Each row is a point. The points of each table are mixes of a few directions, plus a little noise. How many directions does each table use, and how many do they share? Where both have some left over, give the other angles between the two spaces (their principal angles), to ten degrees, smallest first.
In the rows, zero is written as 128.

First (7 x 3):
[[ 88 107  46]
 [141 135 151]
 [176 156 224]
 [142 134 154]
 [112 119  92]
 [ 96 113  64]
 [145 136 162]]
Second, 7 rows:
[[139 192 120]
 [181 128 107]
 [156  93 121]
 [139  28 133]
 [ 73 115 149]
 [144 169 119]
 [ 69 171 148]]
Directions: first 1, second 2, shared 0; angles 80

First, 6 rows:
[[106 154 125 140 171 240]
 [143  96 115 201 134 128]
 [151  91  79 136 115 139]
 [126 148 122   8  95  93]
 [125 132 144 141 130 111]
 [117 146 183 143 124  56]]
Second (9 x 6):
[[165  66  82 187 108  99]
 [ 87 201 208  60 135  92]
 [171  56  77 197 103  86]
 [119 139 109 117 150 210]
 [134 116 106 139 132 156]
 [142 102  98 152 127 146]
 [128 129 137 127 123 106]
 [106 169 185  90 124  73]
 [ 99 175 151  83 151 184]]
Directions: first 3, second 2, shared 2

First (7 x 9):
[[ 96  91 144 154  53 100 116  83 137]
 [169 175 106  94 226 162 143 185 117]
 [146 149 119 114 171 144 135 153 123]
 [118 117 134 136 104 120 124 114 130]
 [132 133 126 125 138 132 129 134 127]
 [114 112 136 140  93 116 123 107 131]
 [122 120 132 134 112 122 125 118 130]]
Second, 8 rows:
[[125 125 130 130 122 126 127 124 129]
 [109 106 138 144  83 112 121 101 133]
 [178 186 101  87 249 171 146 199 114]
 [119 117 133 136 105 120 124 115 130]
 [136 136 124 122 146 134 131 138 126]
 [130 129 127 128 131 129 128 130 128]
 [100  96 143 151  61 104 118  88 135]
 [128 128 128 128 128 128 128 128 128]]
Directions: first 1, second 1, shared 1

First, 11 rows:
[[ 92 138 140 148  82 119 173 135 121 148 102 157 132 102]
 [ 79 197  96 120 115 102 115 136 120 112 154 187 134 128]
 [124 166 111 170 147  94 124 119 189 167 102 159 137 146]
 [ 94 151 169 184 118 138 161 144 135 163  75 178  95 138]
 [180 112 139 107 152 170 100 121 140  92 183  66 120 134]
 [168  42 158 106 149 155 126 126  66 115  98  69 117 142]
 [114 214 151 150 138 153 109 137 102  80 162 148 104 163]
 [175 127 181 189 129 150 163 114 140 137  89  75 129 150]
 [127 123  25  44 130  68  81 113 153 115 196 126 186  95]
 [148  68 103  88 161 109  99 122  86 123 108 106 138 143]
 [108  69 133 101  87 152 158 143 155 157 141 136 116  68]]
Second:
[[117  92 194  90 170 249 126  75  83  47 150  61 126 166]
 [ 72 112 130 171 130  76 152 122 169 181  88 132 144 124]
 [112 139 146 196 129 109 113 122 153 136 113 135 139 141]
 [130 145 138 159 150 100 137 150 161 168 120 119  98 140]
 [190 179  65  73 123 107 144 133 139 149 122 160 134 120]
 [184 153  67  44 100 150 126 111  95  92 140 162 159 110]
 [168 127  93  43 117 139 139 151  94 123 154 133 107 104]
 [112 126 148 161 136 127 124 124 139 131 122 120 127 139]
 [ 66  80 172 215  95  96  91 163 119 127 142 130 116 107]]
Directions: first 6, second 5, shared 2; angles 50, 70, 70

First, 10 rows:
[[132 125 113 108 125 112 141 147 129 132 103 118 115 104 133 123 135 174
  111 118]
 [125  97 105 177 119 125 128 134 134 140 181 124 138 119 140 156 149  97
  129 116]
 [ 81 122 110 176  71 102  61 126 156 158 163 125 169 122 115 101  55 116
  106  93]
 [131 128 111 140 149 148 155 149 118  93 102 120 109 135 121 143 130 194
  121 137]
 [156 140 129 101 114  62 136 113 106 109 131 137 117 118 149 142 191  94
  143 119]
 [107 125 153  93 148 199 120 141 156 179  89 116 133 122 108  80  55 166
  106 144]
 [151 138 173  90 134 123 124  88 123 153 152 148 136 140 141 122 164  19
  162 144]
 [138 124 152  77 141 147 136 127 139 173 112 124 124 112 133 104 129 111
  126 136]
 [135 150 133 147 132 117 130 108 105  75 133 145 125 163 123 149 146 112
  151 139]
 [123 129 102 171 145 146 150 145 114  69 116 124 113 152 117 158 126 194
  127 136]]
Second, 10 rows:
[[ 98  99  85 167 134 172 137 178 149 138 110 100 124 107 115 127  75 237
   87 117]
 [161 161 175  85 122  79 118  72 105 117 148 159 133 151 143 130 187   7
  174 141]
 [111 111 103 151 132 154 133 158 141 134 117 111 125 116 120 127  97 193
  104 121]
 [148 147 156 102 124  99 122  95 114 121 140 147 131 142 137 129 163  56
  155 135]
 [109 110 101 152 132 155 134 159 141 134 117 110 125 115 119 127  95 196
  102 121]
 [134 134 136 120 127 119 126 118 124 126 132 134 129 132 131 128 138 107
  136 130]
 [103 103  92 160 133 165 135 170 146 136 113 104 124 110 117 127  83 220
   93 118]
 [136 136 139 118 126 116 126 115 122 126 133 135 129 134 132 128 142 100
  139 131]
 [153 153 164  95 123  90 120  85 110 119 143 152 132 146 140 129 173  35
  163 138]
 [127 127 127 129 128 129 128 129 129 128 127 127 128 127 128 128 127 131
  127 128]]
Directions: first 5, second 1, shared 1
